Each row of a before or after table is a point. The points were changed in one or more steps. Then noise was added and the rows were shuffled. The steps act on how far a point lies along the listed directions, d1 being the first. Write out the steps. A step turns or swaps two directions, mirrors them in a line or flattens them onto one, adds a multiple of one to another, or multiplies one. Angles are multiples of 10 degrees, from the lower direction toward the higher: turns from -170 to 170, lines from 10 to 170 but not 90. Use the fewest steps. Two steps may share a direction if one is a turn and the other turns, adds or multiplies; they go together, in the order done. Otherwise the lowest direction goes first.
In the rows, zero is written as 128.

Directions:
(1): [189 147 155]
(2): [137  65 154]
(3): [160 109  70]
Before (14 x 3)
[[100 139 241]
 [108 155 118]
 [113 130 138]
 [ 66  98 182]
 [244  96 130]
 [114 139 163]
 [151 147 105]
 [187 142 118]
 [107 156 103]
 [123 196 127]
 [120 186 134]
 [127 112 160]
 [137  74 193]
 [122  71 151]]
After (14 x 3)
[[ 81  73 219]
 [103 115 156]
 [138 159 126]
 [ 90 176 150]
 [169 166 144]
 [ 91 168 157]
 [128  98 153]
 [146  69 125]
 [ 88 144 119]
 [ 82  48 142]
 [245 148 164]
 [ 92 152 106]
 [114 116 127]
 [152  56 165]]
Steps: turn d2 and d3 by 30 degrees; turn d1 and d3 by -30 degrees

Directions:
(1): [102  90 193 132]
(2): [105 171 148  69]
(3): [174  86 125  78]
Before (11 x 4)
[[131 130  93 162]
 [205  93  71 170]
 [ 78 150 124 194]
 [102 122 166 113]
 [127 110  84 169]
 [168 110 108 129]
 [ 41 138 162 173]
 [149  89  95 182]
 [ 52 155 183 127]
 [103 198 122 146]
 [153 108 154 112]]
After (11 x 4)
[[139 105 131 165]
 [ 86 177 138  56]
 [151 171 100 111]
 [118  97 143 146]
 [137  88 124 168]
 [124  55 126 182]
 [162  39 146 241]
 [110 155 142  81]
 [134  35 157 207]
 [ 91 122 157 100]
 [130 130 150 118]]
Steps: multiply d2 by 1.6; turn d1 and d2 by 40 degrees; multiply d3 by 0

Directions:
(1): [168 104 201 120  88 113]
(2): [108  38 128 130 154 146]
Before (12 x 6)
[[141  48 155 135 131 128]
 [172 196 152 122  84 107]
 [141 167 126 135 130 120]
 [125  84  91 117 169 151]
 [137  47 178 116 126 124]
 [139 126 125 132 151 127]
 [139 119 156 108  97 134]
 [106 112  86 132 148 159]
 [137 163 144 148 110 117]
 [ 86  41 141 134 139 143]
 [122  68 139 149 128 140]
 [127  73 153 128 105 116]]
After (12 x 6)
[[192 158 198 118  63 104]
 [173  52 205 130  98 113]
 [166 106 204 102  70 127]
 [ 78 139  29 135 177 170]
 [184  43 248 107  81 103]
 [135 157 121 136 137 122]
 [160  69 201 119  76 102]
 [133  76 159 143 115 129]
 [136 127 116 129 154 126]
 [ 97  63 148 132 126 135]
 [103 111  48 122 190 157]
 [143 146 164 147 106 117]]
Steps: multiply d1 by 2.5; multiply d2 by 0.7

Directions:
(1): [105  74 192 174 129 103  82 110]
(2): [105  77  92 124 141  82 140 204]
(3): [ 37 118 103 127  84 150 148  99]
(4): [140 109 106 174 119 211  99 168]
Before (12 x 8)
[[105  56  84 168 157 157  89 213]
 [142 134 162 112 142 140 132 100]
 [103 136 112 121 104 168 133 133]
 [158 112 249 168 175  51  62  98]
 [161 137 144 117 125 146 113  60]
 [126 145 149 124 117 141 153  84]
 [153 116  65 144 137 157 132 229]
 [138  98 164 182 121 132  84 124]
 [157 149 105 160 117 172 114 119]
 [126 141 182 141 117 107 120  92]
 [112 105  81 184 133 235 122 185]
 [ 78 110  96 154 110 206 139 135]]
After (12 x 8)
[[142 118 186 211 134 199  46 124]
 [ 83 123 146 102 137  82 163  84]
 [125 110 126 140 124  58 129 118]
 [121 105 156 174 110 143  95 149]
 [127  58 119 148 143 104  97 130]
 [145 196 112  66 135  85 173  87]
 [116  92 149 132 138 147 123 146]
 [136 210 145  78 155 119 147  29]
 [135 128 181 167 114 121 101  80]
 [110 172 171  79 157  46 179  54]
 [116 126 133 105 120 100 143 127]
 [116  80 144 159 131 124 137 157]]
Steps: turn d1 and d4 by 160 degrees; turn d1 and d2 by 130 degrees; multiply d3 by 0.4

Directions:
(1): [102 126 140 142 221 157 103 116  74]
(2): [124 183 177 181  88 182 121  91 124]
Before (13 x 9)
[[156 123 109 118  80  85 150 152 177]
 [116 164 182 169 130 171  97 101 107]
 [155 156 174 159  26 135 157 106 176]
 [130 176 164 158 115 152 120 106 126]
 [158 159 138 127  32 137 147 102 202]
 [137 147 139 134  68 110 132 125 151]
 [154 143 134 135   7 122 149 132 186]
 [138 121 132 131 124 110 121 119 129]
 [134 107 108  92  79  98 148 151 151]
 [115 163 153 146 129 162 123  96 109]
 [152 135 123 105  25  95 149 129 189]
 [104 142 134 136 177 152 124 135 104]
 [153 142 140 145  33 112 150 113 190]]
After (13 x 9)
[[122 143 145 132  84 145 135 122 130]
 [136 128 126 108  90 107 133 124 153]
 [149  76 109  89 133  73 155 153 154]
 [136 109 104  91 161  86 129 152 134]
 [125 106 102  89 158 103 135 135 121]
 [142  99 105 103 100 101 137 151 154]
 [140 100 111 114 114  88 141 134 162]
 [128  84 109  89 169  86 111 158 123]
 [146 106  98  84 123 101 141 132 176]
 [131 121 119 114 116  96 127 138 134]
 [112 137 125 127 153 136 132 143 121]
 [142 148 139 150 100 123 136 128 151]
 [137 124 135 138 125 114 120 115 127]]
Steps: multiply d1 by 0.4; multiply d2 by -1

Directions:
(1): [107 159 143  28 174 152 166 140 139 150  97]
(2): [111 123 149 131 123 118 165  16 141 171 154]
(3): [195 143 210 107 145  74 110 125 147  96 148]
(4): [175 158 132 116 115 187  62  84  79 143  89]
(5): [ 80 189 174 187 138 115 145 124 118 106  61]
Before (11 x 11)
[[108 106  71 150  97 152 125 147 104 127  95]
 [146 107 139 116 101 113 146  71 132 145 164]
 [192 139 190 140 134  91  68 123 132 110 143]
 [227 138 147 111  98 191  17  93  84 135 117]
 [118  98  69 147  96 126 171 167 140 125 165]
 [146  85 124 162 120  79 163  78 179 111 207]
 [ 98 118 195 129 150  61 193  23 153 155 186]
 [172 141 177 139 113  93 131 141 140 101 159]
 [ 69 147 127  78 164 120 193 133 163 147 101]
 [188 110 147 101 130  71  97 155 144 111 166]
 [191 136 185 143 146  91  86 120 143  84 135]]
After (11 x 11)
[[105 168 165 197 136 114 117  99 133  97  84]
 [ 69 158 109 193 116 101 139 127 121 130  80]
 [169 152 110 249  54 210  15  84  60 118  85]
 [ 47 154 125  89 164 132 241  77 180 152 122]
 [175  76 103 115  97 119 111 100 133 135 157]
 [ 96 176 165 210 123 119  98  89 114 135  77]
 [ 38 177 186  18 210 108 233 124 157 165 101]
 [121 103  80 107 111 130 201 119 152 155 178]
 [ 87 166 166 172 112 116 172 115 136 127 116]
 [127 130 129  46 160 107 155 214 168 112 114]
 [ 89 146 126  93 127 148 180 101 125 150 108]]
Steps: add -0.7 times d4 to d2; turn d1 and d2 by -70 degrees; swap d3 and d5

Directions:
(1): [107 182 123  88  87 178 116 173 128  54 105]
(2): [135 125  68 116 112  84 112 183 212 140 156]
Before (12 x 11)
[[121 165  67 114  84 126 115 179 209 119 160]
 [152 167 175 117 135 179 130 102  65 117 142]
 [121 195 107 102  62 142 135 184 139  74  82]
 [126 185 121  72  84 151  91 213 160  80 107]
 [102 135 199 140 155 191 164  63  34  89  73]
 [129 135 176 160 136 176 139  62  55 164  94]
 [129 101  87 116 123  77 111 174 196 181 166]
 [158  61 115 141 167  54 145 116 143 194 175]
 [124 144  76  67  97 140 122 191 196  84 107]
 [146 137 132 113 135 128 117 137 125 132 131]
 [129  88 205 144 130 127 134  61  35 145 136]
 [106 190 113  94  95 161 113 186 146  79 118]]
After (12 x 11)
[[151 102 147 176 148 123 135  61  95 214 125]
 [ 92 171 139  74  97 188 112 173 103  79 107]
 [108 181  85 105  72 159 118 174 186  84 145]
 [175 121 133 145 162 105 128 109 126 190 182]
 [141 153  94  95 101  88  91 213 220 134 138]
 [145  65 191 160 137  92 134  64  62 173 149]
 [148 149  74 130  92  64 137 182 203 145 123]
 [127 137  68  77 104 123 121 194 200  92 109]
 [114 143 185  98 126 184 148 116  44  67 110]
 [139 135 131 109 127 127 110 149 131 127 125]
 [140  56 131 186 194  66 160  71 138 213 143]
 [129 151  78 119 114  96 110 189 209 140 152]]
Steps: mirror d1 and d2 in the line at 50 degrees
